Every row gives one point. Each copy is the shape, with its points in the same order, stretched, turned, moved and blurred by noise. Some copies are also mirrored. Which?
In the rows, zero is written as 128.

Shape:
[[143  52 151]
 [ 77 125  68]
 [125  75 148]
 [ 68 135 119]
 [182 116 147]
 [ 66 153  22]
 [183  74 165]]
Copy 1 (7 x 3):
[[168 135 119]
 [ 87 102 113]
 [156 129 131]
 [102 109 155]
 [136 172 127]
 [ 43  92 100]
 [166 167 122]]
Copy 1 is: only turned
Copy 2 (7 x 3):
[[177  76  79]
 [ 82  79  92]
 [158  89  79]
 [ 86 127  94]
 [186 107 137]
 [ 62  72 107]
 [203  94 113]]
Copy 2 is: mirrored

Shape:
[[152 181 102 168]
 [129 134 129 169]
 [119 195 186 120]
 [146 174 121 135]
 [ 94  86 119 100]
 [146 147 173 159]
 [ 71  91  87 103]
 [ 64 157  80 137]
 [115  78 110 106]]
Copy 1, 9 rows:
[[115  99  84  98]
 [146 108 102 133]
 [ 75  65 165 110]
 [107 106 121 102]
 [159 186 146 141]
 [132  53 131 117]
 [156 220 131 158]
 [113 191  97 162]
 [175 187 136 128]]
Copy 1 is: mirrored
Copy 2, 9 rows:
[[129 121  82 181]
 [158 136 107 157]
 [150  61  94 133]
 [124 106  89 153]
 [131 139 166 104]
 [163 117  83 138]
 [123 143 192 128]
 [133 104 165 175]
 [126 157 154 103]]
Copy 2 is: mirrored
Copy 3, 9 rows:
[[ 76 164 109  99]
 [138 134  89 113]
 [108 249 134  97]
 [ 89 173 135 112]
 [183  70 178 137]
 [139 192  69 125]
 [174  42 209 115]
 [118 104 201  63]
 [178  57 161 150]]
Copy 3 is: mirrored

Shape, 11 rows:
[[181  98 126  99 116 135 153 112]
 [100 118  92 128  94  90 136 143]
 [153 156  95 146 153  81 117 156]
 [ 87  87 125 152 116 110 123 172]
 [142 147 159 149 153 156 128 101]
 [185 124  66 133 194 146 158  65]
 [130  81  91 111 133  77 192  88]
 [124 166  86  59 140 143 147 110]
 [153 150 156 187 165 150 125 144]
 [101 128 116 159 155  91  82 101]
 [102 104 147 143 176 123 123 146]]
Copy 1:
[[162 129 193 102 140 111 104 138]
 [142 113 103 105 137 163  83 132]
 [ 77 107 133 119 120 128 102  88]
 [128 100 107 143 101 179  96 174]
 [132 159 148 155 124 104 159 120]
 [131 205 200 113  95  95  85  63]
 [174 149 162  54 104 169  98 115]
 [159 159 110  75 132  57  83 109]
 [104 126 150 185 102 121 153 106]
 [ 79 175 108 138 126 157 123 131]
 [108 137 122 135  73 138 131 159]]
Copy 1 is: mirrored
Copy 2 (11 x 8):
[[119 106 127 126  86 118  64 179]
 [134  79 101 144 115 109 167 153]
 [113 124 109 109  96  64 201 152]
 [ 97  70 128 123 164 130 145 122]
 [123 171 145 111 127 129 106 103]
 [163 203  64  54  86 131 114 157]
 [164 101 126 108 107 138 131 190]
 [132 140 106 148  36 157 129 157]
 [ 87 173 136 102 165 105 145 106]
 [166 129 124  82 112  99 154  81]
 [ 98 117 165  95 149 148 131  99]]
Copy 2 is: only turned
Copy 3:
[[162 134 132 116 151 187 143  69]
 [ 68 185 110  96 146 130 124 131]
 [128 151 117 136 121 170  71 168]
 [ 70 160 146  85 155  78 131 154]
 [146 113 100 182 141 112 107  77]
 [163 138 124 178  35 249 129  67]
 [129 217 184 125 112 187 157  68]
 [ 89  97 109 184 122 209 143  95]
 [133  99 112 166 129 109  63 110]
 [134 178  97 146  99 107 130 171]
 [120 115 162 148 127  88 115 153]]
Copy 3 is: only turned
